Each row of a before or after table is a point. The points were changed in one or more steps. Then noise was added and the rows were shuffled. The steps act on columns, c1 being the first. Name the steps. A step turns or swaps two columns, mirrors them in a line or flattens them onto one, adds a multiple of one to another, or multiplies or shifts one. Angles are multiples of 10 degrees, from the lower column toward the higher: turns from -170 to 170, lines from 10 to 170 but not 90. Use the fewest steps. Two steps may share a column if one is a turn and the other turns, adds or multiplies; they go together, in the order done. Otherwise the lowest column goes first.
(in the rows, 128 means zero)

Before (10 x 2):
[[171 178]
 [137 197]
 [ 82 134]
 [149 143]
 [138 146]
 [159 114]
 [152  73]
 [193 125]
 [ 60 128]
 [142 102]]
After (10 x 2):
[[135 111]
 [140 205]
 [197 170]
 [135 155]
 [162 135]
 [ 62  78]
 [151  91]
 [148 149]
 [ 76 100]
 [167 210]]
Steps: add 0.7 times c1 to c2

Before (8 x 6):
[[107 151 126 103 120  90]
 [140 108 162 149  81  84]
 [110 129 127 165 116 102]
 [153 180 165 116 156 134]
 [105 132 157 108  86 147]
 [ 80 120 149 103 105  95]
 [122 152 143 142  98 108]
 [135 137 125 118 106 147]]
After (8 x 6):
[[155  86 165 135 156  51]
 [123 134 158  98  86  82]
 [139 130 126 124 106  76]
 [124 123 162 152  81 248]
 [127  89 126  95 120 182]
 [107 118 149  78 105 210]
 [ 90 114 127 145 116 183]
 [115  97 144 135  98 141]]
Steps: turn c1 and c4 by 40 degrees; turn c2 and c6 by -150 degrees; multiply c6 by 2.5

Before (10 x 9):
[[197  96  85  96 129  93 114 111 158]
 [102 124 155  42  96 113 216 100 118]
 [ 82  94 200  86  98 144 203 151 175]
 [123  77 104 187  71 134 146 196  89]
 [ 67 128 118  96 107 125 177 152 152]
 [118 182 164  94 124 105 136 128  71]
 [120 176 157 102  81 150 208 149 138]
 [184 117  89  81 147 111 125 179  91]
 [129 100  92 147  58 178  84 196  70]
 [160 115  84 126 162 159 113 128  61]]
After (10 x 9):
[[106 161 111 163 150 162 179 123  68]
 [ 67 103 186 166 123 146 127 118 127]
 [ 93 139  74  94  67  79 192  97 126]
 [113  99 126 179 100 194  86  50 149]
 [140 136 129 146 108 151 143  78 194]
 [137 110 181 121  81 164 134  46 138]
 [169 164  89 170 130 140 116 147  65]
 [165  53 109 133  96 175 136  50 181]
 [ 67 167 105  99 162 146 131 143  85]
 [ 70 161  94  74  59 135 201 159 115]]
Steps: turn c1 and c9 by -80 degrees; turn c2 and c3 by 80 degrees; mirror c4 and c6 in the line at 120 degrees; turn c7 and c8 by -100 degrees

Before (14 x 14):
[[163 103  98 107 126 135 160 112 124 121 166  91 114 121]
 [163  98 127 130 157 146 103  97 142 132  98 144 137 140]
 [201 160 135 113 102 123 118 113  92  90 111 110 122 137]
 [163  99 102 133 129 116 162 133 155 152 150  74 150 102]
 [172 122 122 122  96 129 133 115  87 126 115  99 136 167]
 [147 118 148 142 158 176  96 110 120 149 133 146 180 127]
 [202 117 146 126 105 116 109 128  82 112 132 147 134 152]
 [168 124 147 121 140 103 132 115  80 115 123 102 129 136]
 [133 112  79 140 135 109 179 128 137 121 154 104 160 112]
 [124 114 147 140 149 137  91  86 180 139 146 135 137 141]
 [173 131  91 140 144 113 195 121 135 151 157  91 130 134]
 [130 123 120 105 147 141  87 124 142 164 132 148 141 122]
 [151 113 143 122 171 152 104 135 154 121 124 129 154 167]
 [173 129 122 156 123 132 103 132  87 114 128 110 114 138]]
After (14 x 14):
[[163  73 161 135 124 138 162 132 154 168 148  98 151 102]
 [174 110 115 164 135 127 102 131  86 154 128 129 112 139]
 [147 145 139 148 115  73  95 109 120  62 134 118 178 128]
 [164 144 133 130 108 101 104  97 143 127  98  99 138 140]
 [164  90 132 100 133 123 159 111 123 204 165 104 116 121]
 [132 104 137 143 115 144 178 127 137 249 155 112 161 112]
 [173  90 161 144 109 136 195 122 135 195 157 132 129 133]
 [202 149 107 125 147 148 109 129  84  99 134 117 134 152]
 [125 136 132 143 111 112  91  86 180  74 147 115 136 141]
 [130 149 165  99 115 111  86 125 141 117 133 122 142 122]
 [151 129 116 120  96  90 104 136 155  99 125 115 155 169]
 [168 101 110 121 108 147 132 115  80  95 123 124 128 137]
 [173  98 127 120 160 138 132 115  86 145 114 123 136 168]
 [200 111  91 109 150 141 119 113  93 143 112 160 123 137]]
Steps: swap c2 and c12; turn c3 and c10 by -110 degrees; multiply c10 by 2.5; multiply c4 by 1.3; turn c5 and c6 by -160 degrees

Before (14 x 24):
[[150 141 197 140 128 132 115 109 104 123 187 107 135 120 136 125 131 148
  105 111 162 119 136 139]
 [150 140 103 138 116 117 126 131 114 134 123 112 133 141 149 109 119  63
  189 127 116 114 172 153]
 [142 138 107 120  95 124 123 105 106 111 124 109 133 122 147 107 145 127
  102 108 114 138 125 153]
 [144 117 121 129  94 127 125 118 108 125 127 129 107 143 172 107 151 145
  122 120 124 134 136 116]
 [134 116 104 137 191 114 119 116 187 136 125 146 113 147 141 106 144 152
  126 150 143 133 168 137]
 [143 133 112 134 129 127 183 103 103 130 153 126 106 136 136 105 149 123
  120 178 116 127 124 135]
 [100 129 166  99 144 121 123 126 100 135 126 136 108 132 131 107 129 106
   99 110 152 131 181 152]
 [130 156 127 131 100 110 118 125 111 129 120 108 122 145 137 115 147 150
  119 123 109 120 122 155]
 [138 144 121 132 113 125 168 112 114 108 168 130 120 138 163 109 120 150
  102 115 134 101 125 138]
 [148 121 108 139 145 107 117 132 104 117 136 113 105 143 135 119  91 144
  104 113 119  92 125 133]
 [148 132 118 116 100 122 118 110 101 114 135 116 127 140 142 174 153 125
  112 117 115 137 155 159]
 [124 114 134 109  99 134 131 133 207 135 119 121 106 114 135 131 150 156
  127 119 182 126 127 144]
 [ 99 125 103 126 115 110 177  80 110  67 139 118 108 145 133 116 151 149
  102 112 128 137 141 145]
 [116 145 108 114 103 134 122 120 119 133 132 113 102 141 140 105 134 150
  100 189 135 136 123 147]]
After (14 x 24):
[[142 132 118 117 100 122 118  84 101 114 135 116 116 140 148 174 153 125
  143 126 115 137 155 159]
 [141 116 104 137 191 114 119  99 187 136 124 146 154 147 134 106 144 151
  134 128 143 132 169 137]
 [136 134 112 133 128 127 183  65 104 130 153 126 179 136 143 105 148 122
  143 138 116 127 124 135]
 [135 114 134 109  99 133 131 140 207 135 120 121 131 114 123 131 150 156
  136 105 183 125 127 144]
 [163 144 121 132 113 125 168  87 114 108 168 130 116 139 138 108 120 149
  155 124 133 101 125 138]
 [171 117 121 130  94 127 125 103 108 125 127 130 130 143 144 107 152 145
  141 109 124 134 136 115]
 [136 141 197 140 128 131 116  80 104 123 187 107 106 120 150 125 131 148
  149 132 162 119 135 140]
 [135 121 108 140 145 107 117 138 104 117 137 114 122 142 147 119  91 144
  159 109 118  92 125 132]
 [131 129 165  99 144 120 123 123 100 135 126 136 117 132 100 108 129 105
  162 111 152 129 181 152]
 [138 156 126 132 100 110 118 121 111 129 119 108 126 144 130 115 147 149
  139 123 109 120 122 155]
 [149 140 104 138 116 116 127 136 113 134 123 113 135 141 151 108 119  62
   69 113 117 115 172 153]
 [147 138 106 120  95 124 123  70 107 112 124 108 105 122 141 107 146 128
  151 130 114 138 124 153]
 [133 125 102 126 115 110 177   7 109  67 139 118 119 146  99 116 151 149
  159 112 128 136 141 145]
 [140 145 108 113 103 134 122 108 119 133 133 112 188 141 116 105 134 151
  164 146 136 136 124 146]]
Steps: swap c1 and c15; multiply c8 by 2.5; turn c13 and c19 by -160 degrees; turn c13 and c20 by -60 degrees

Before (11 x 64):
[[112 140 174 137 123 163 135 132 147 122 109 164 112 166 126 117 164 159
  116 121 137 154  99  85 152 114 114 129 117 166  98  83 117  98  99  42
  136 122 166 129 117 139  91 135 144 109 145 127 147 137 104  45 139  87
  175 153 106 137  85 126 141 112 122 100]
 [102 120 107 159 140 104 118 133  93 126 114 155 135 128 159 106 137 140
  111 135 143 133 107 109  99 104 100 127 129 135 160 135 194 138 139 137
  125 100 135 150 129 122  84 137 102 180 146 105 134 138 140 159 122 106
  149 160 135 188 136 124 108 155 111 157]
 [126  88 120 136 132 140 135 155 167 107 118 162 100 147 111 101 122 136
  120 137 118 164 177 157  81 113 109 108 130 164 127 133  99 126 151 134
  124 106 124 140 116 118 118 100 104 116 117 125 138 132 113 156  93 128
  117 157 125 195 139 122 133 115 169 161]
 [131 145 107 127 109 108 130 111 158 134 145 167 142 172 148 109 135 159
  114  98 147  98 211 125 135 141  99 118 124 157 101 110 138 136  91 156
   88 118 165 125 172 118  86 131 160 115 125 123  54 128 119 119 154 148
  118 144 112 172 104 117 119 115 130 151]
 [190 126 120 132 140 104 125 109 163 104 117 122  58 116 124 101 144 151
  120 129 134  90 108  82 108 140 169  86 127 101 144 136 129  98 140 158
   67 123 114 130 124 146 111 143 116 159 105 117 160 141 165 153 157 148
  128 156 125 140 124 144 117 122 117 142]
 [127 116 180 158 126 105  63  98 169 106 180 139 130 122 141 132 111 159
  108 134 127  80 121 140 146 146 109 114 126 128 136 112  99 143  97 144
  127 131 186 148 138 139 115 122 115 122 129 127 164 137 112 142 114 119
  159  47 117 127 130 115 158 114 124 168]
 [130 137 117 101 105 169 133 125  33  99 122 147 105 117 132 105 120 116
  107 128 125  88 105 125 136 140 113 131  98 165 179  97 101  98 123 158
  134  98 124 127 121 134 117 116 111 132 128  97 151 105 140 163 118 148
  119 156 126 152 113 117 115 119 118 148]
 [103 134 119 143 112 109 122 116 148 129 171 161 140 141 144 158 120 130
  123   7 147  91 117  89 153 127 133  75 119  53  85 131 111 120 119 113
  116  99 151 125 142 120  95 144 115 110  75 128 163 145 115 160 154 148
  126 129 100 125 135 123 136 150 124 138]
 [116 143 112 146 123 111 105 144 165 151 116 157 118 131 127 103 163 148
  118  74 147  90 177 110 153 102 114  96 103 140  87  73 147  82 145 146
   97 186 117 139 190 132 109 110 174 106 148 125 143 121 118 154 149 141
  110 106 150 131 109 116 138 112 115  77]
 [117 104 114 158 127 143 128 130 170 123 136 165 132 148 143 137 108 138
  228 125 101  86 120 122 144 131 111 122 133 119  98  83 180 135 147 117
  104  98 112 129 144 155  98  99 108 123 133 123 123 123 137 158 159 131
  110 157 126 123 102 164 135 158 193 126]
 [120 138 116 146 110 141 110  99 160 147 126 120 120 156 104 148 123 163
  120  83 145  91 102  82 144 120 105 129 117 151 229 130 132 143 109 105
  130 144 141 122 150 117  96 120 122 122 134  62 146 149 175 138 155 149
  174 136 127 142 129 121 125 176 119 133]]
After (11 x 64):
[[122  84 124 137 113 139 137 159 169 106 137 112  96 146 111 100 121 134
  120 138 117 165 172 157  79 115 112 107 128 103 128 132 172 127 155 134
  127 101 139 137 118 131 115  97 103 141 118 119 131 134 114 160  92 127
  122 159 126 193 139 124 130 112 169 161]
 [111 138 174 144 121 163 132 134 146 121 143 100 110 167 130 116 165 158
  119 121 136 158  98  83 153 115 112 131 118 102 101  84 151  99  98  42
  138 124  97 127 115 151  92 136 148 148 147 124 148 135 105  49 138  87
  176 153 105 138  84 129 142 111 118  96]
 [187 126 116 138 123 106 120 113 162 106 141 132  59 118 119  97 144 151
  120 130 133  91 109  79 109 140 168  89 128 148 142 135 124  98 137 157
   67 119 121 126 126 107 105 144 118 102 104 128 166 141 163 148 158 147
  128 152 127 140 122 142 121 121 114 141]
 [104 129 122 126 169 107 122 114 150 130  83 110 139 143 143 157 121 132
  121   7 148  88 119  90 154 126 133  77 116 173  88 131 158 123 120 114
  114  95 120 127 142 156  95 143 113 142  70 125 170 145 113 158 153 147
  122 128  94 128 134 125 134 153 126 135]
 [128 115 182 139 132 102  66  98 167 106  68 132 130 119 141 134 109 159
  108 135 126  81 119 134 149 143 109 117 125 129 137 112 162 144  98 144
  127 131  82 148 137 166 115 123 117 131 127 123 164 134 111 142 111 117
  160  45 116 128 128 116 158 117 124 168]
 [117 141 116 146 140 144 109  98 164 145 127 132 121 153 101 147 123 163
  122  82 146  87 102  82 148 124 106 127 114 111 227 130 119 145 108 101
  130 146 128 124 146 146  93 117 124 112 135  64 144 145 178 137 155 149
  176 133 130 138 126 118 128 176 120 131]
 [111 138 112 149 125 107 103 142 167 151 133  91 120 132 127 101 163 145
  118  73 148  91 178 111 152 101 114  95 103 119  88  74 128  80 148 149
   98 185 138 138 191 116 111 111 174 145 144 121 134 120 115 156 151 142
  105 105 146 133 109 117 138 114 116  70]
 [129 142 104 122 138 110 126 111 160 133 110  86 142 173 143 110 136 161
  114  99 148  95 211 126 138 137 100 118 124 103  99 108 133 136  89 157
   88 117 112 125 178 161  85 133 157 137 124 114  52 127 115 120 154 148
  120 146 112 172 102 118 119 112 133 148]
 [118 105 117 152 132 143 129 125 172 125 104  65 134 151 141 139 108 139
  228 125 100  87 117 120 147 128 114 122 134 134 100  85 102 133 146 119
  100  97 119 126 145 100  98 100 108 132 131 123 118 125 136 162 160 132
  106 156 127 125 105 164 133 160 195 128]
 [132 141 117 103 134 170 136 128  31  98 144 124 106 119 132 105 120 117
  107 127 126  87 107 127 137 141 109 129  94  95 182  96 161  99 122 157
  130  98 125 133 121 121 117 114 112 113 131  99 148 106 138 162 119 146
  117 155 125 153 111 117 114 124 116 151]
 [103 125 105 162 118 101 120 135  92 127 132  73 134 130 162 104 134 139
  109 135 144 130 106 110 102 106 105 127 126 125 155 135  85 140 140 140
  122 100 127 150 127 137  84 135 104  74 145 122 133 140 140 161 119 107
  150 160 133 190 136 122 112 159 116 157]]
Steps: mirror c4 and c11 in the line at 170 degrees; turn c5 and c30 by 160 degrees; multiply c30 by 0.7; turn c12 and c33 by 150 degrees; turn c39 and c42 by 130 degrees; add 0.3 times c44 to c49; mirror c46 and c48 in the line at 80 degrees

Before (11 x 64):
[[ 50 137 146 129  77  90 163 107 178 148 104 132 198 136 196 115  84 143
  113 112 168 127 130  68  82 141  82  84 136 211 124 180 128 134 104 153
   97 182 127 143 141 151  82 127 120 149  93 151 122 145 145 133 128  97
  114 119 105  63  88 120  93 127 110 138]
 [111  92 137 166 140 162  70 121 169 184 133  19 199 148 167  95 126 131
  100 168 190 163 123 117 132 175 134  87 152 103  93  99 186 102  90 108
  116  98 189  96  87  97 116 125 114 111  57  65 142 179 141 133  99  57
  113 110 109 162  74 121 168 111 100 111]
 [118 151 131  88 126 116  81 102 173  75 129 159  75 108 158 101 162 137
  123 181 106 144 119 145 143  86 134 170 111 126 165 167 103  75 130 204
  140 101 169 124 134 134  99 109 129 137 162 138 140 116  67 149 157 108
  101 136  88 144 126 120 139  97 226 119]
 [125 128 163 107  80 175 108 202 109 148 180  87 148 138 142 160 174  90
  193 157 179 142 160  76 174 126 207  74 144 123 155 145 130 150 114 129
  126 175 194 172 128  54 168 147  65 144  70  98  61 158 167 126 188  96
  101 126 105 154 113 167 127 139 168 148]
 [147 122 118 144 113 164 133 170  68 124 143 141 119 103 145  86 141 102
  124  64 148 133  65 131 135 121 111 127 173 128 118 216 144 170  76 104
  161  90 105 136 110  98 102 101 142 102  98 209 114  84 127 130  59 124
   81 181 163 102 193 116 110 144 135 129]
 [100 180 139 119  58  95  94 107 139 106 147 120 161 126 117 140 131 143
   68  83  92 121 176  73 115 201 135 156 194 101 146 131 124 128 158 130
  123 118 174 116 131  62 146  74  79 118 134 154  86 144 168 124 101 187
  116 175  92 100 152 193 111 120  91  53]
 [122  98 105 128 103 189  90 133 133 150 143 164 141 151 159  95  95 158
  154 147 103 216 124 111  90 152 117 132 111 109 138 124 152  86  91 108
  142 113 157 122 154 112 129 139  84  59 156  62 105 108 100 163 126 120
   97 128  99 131  81 160 106 175 160  53]
 [172 141 111 170 141 125 111 107 140 163 102 147 157  88 105 125 132 136
  220  95 141 155 105 102 113  72  86  83 119 191 101 138  89 114 116 124
  130 118 136  87 103 113 132 124 160 148  72 140  82 121 104 175 101 159
  117  96 161 115 173 198 107 104 186 166]
 [138 124 189 117  81  78 164  94 165 123  88 119 158  93 167 117 125 144
   75 122 190 133 119 110  99 188 177 146 158 134 106 207 111 138 127 174
  161 115 135 124 137  83 141 106 137  54 130 140 143 183 171  88 205 161
   86 101 158 182 165  91 144 135 116 180]
 [176 110 164 148  96 110 136 141 144 131  33 110 112 196  97 120 143 150
  201  78 171 126 118 132 101 125 151 123 180 133 172 131  72 138 104 179
  136 153 124 141  65  87  99 120 108 123  96 139 114 135 160 142 143  99
  121  95 161  96 146 137 152 141 141 124]
 [ 91 137 134 191 104 179 173 157 121  73 157 117 115 154 108 130 117  83
  121 138 156 134 209 113  91 156  88 153  95 118 183 122 155 107 106 135
  141 175 179  90  87 132  93  84 159 112 131 105 152 107 173 124 125 111
  114 175 131 205 108  88  91 161 107 106]]
After (11 x 64):
[[146  98 104 127 104 187  89 136 141 149 144 166 140 153 102  91  94 159
  153 149 103 217 106 113  86 152 121 131 111 108 139 127 154  87  91 105
  143 113 234 124 153 112 130 143  82  59 155  61 125 109  98 162 127 122
  105 127 100 126  85 161 107 141 158  51]
 [152 152 130  88 128 115  78 101 182  74 126 160  77 110 104  98 162 138
  125 180 104 147 140 141 143  87 136 165 111 125 164 168 105  75 127 205
  141  99 151 123 132 132  98 105 129 139 160 138 119 116  68 151 160 105
  107 138  89 132 122 118 140  77 227 117]
 [134 177 139 118  60  93  90 107 147 106 148 120 161 127 150 119 132 141
   69  82  91 118  87  73 114 200 135 155 194  98 146 133 125 129 156 128
  122 117 188 114 134  62 142  54  78 119 135 153 178 140 167 123 102 186
  140 173  90  94 150 191 107  94  87  54]
 [147 125 164 106  77 177 109 208 118 149 179  86 148 138 117 106 174  90
  197 158 178 141  62  77 177 129 207  73 143 122 154 143 129 150 118 129
  126 175 242 173 127  53 167 153  66 145  73 100 159 157 168 126 187  94
  168 127 106 149 111 171 128  97 167 146]
 [ 58 105 165 145  95 110 136 141 152 132  32 113 110 196 139 120 141 151
  198  75 173 123 113 130 101 125 153 126 182 133 172 132  73 139 104 179
  135 155 139 141  66  84 101 117 108 123  97 140 119 137 162 142 144 103
  124  98 158 127 147 139 152 142 141 124]
 [ 80 140 110 169 141 122 109 108 147 160 103 149 157  87 132 115 134 136
  218  93 141 157  82 101 113  78  88  82 119 194 102 139  87 113 117 126
  130 118 108  89 102 114 131 123 157 147  71 141 106 123 105 176 102 160
  128  95 163 141 176 197 107 103 189 166]
 [179 135 147 130  78  91 164 106 188 148 103 131 196 135  92 113  82 141
  114 109 169 130 124  64  81 144  83  82 134 212 123 179 129 135 103 152
   95 183 126 144 142 150  81 128 124 148  94 151 131 144 143 135 130  95
  117 120 104  20  86 122  95 127 105 137]
 [107 123 120 143 112 163 130 171  80 124 143 140 117 104 106  73 140 101
  121  60 148 132 115 130 137 121 108 128 172 127 116 220 144 171  75 107
  161  91 113 138 110 101 103  91 140 102  95 209  68  85 130 135  60 126
   93 180 163 115 195 117 108 157 136 132]
 [170  93 138 164 139 161  69 117 182 180 133  16 198 147  99 109 129 132
  101 169 190 162 143 117 131 175 135  87 152 103  93  99 182 100  92 106
  117  98 197  94  87  99 113 123 114 114  57  61 125 179 139 132  99  56
   98 111 109 145  72 122 168  77 101 114]
 [190 137 136 193 103 178 175 157 131  73 156 119 114 154 160 115 116  82
  119 138 154 135 155 112  91 156  90 151  94 115 185 121 159 107 108 138
  140 174 251  90  87 129  93  72 158 115 129 107 211 107 172 125 124 111
  134 174 129 179 112  88  90 120 109 105]
 [159 123 188 118  80  77 164  93 175 124  88 120 157  94  88  83 126 144
   76 123 191 133 143 111  98 188 177 147 158 132 106 205 111 137 128 174
  162 114 146 126 135  84 139 100 136  56 128 139 118 183 170  90 205 162
  127 101 161 173 165  91 142 130 118 182]]
Steps: turn c1 and c15 by -160 degrees; turn c1 and c58 by -30 degrees; shift c9 by 10; mirror c16 and c55 in the line at 40 degrees; swap c23 and c49; turn c39 and c62 by -40 degrees; multiply c39 by 2; multiply c44 by 1.3
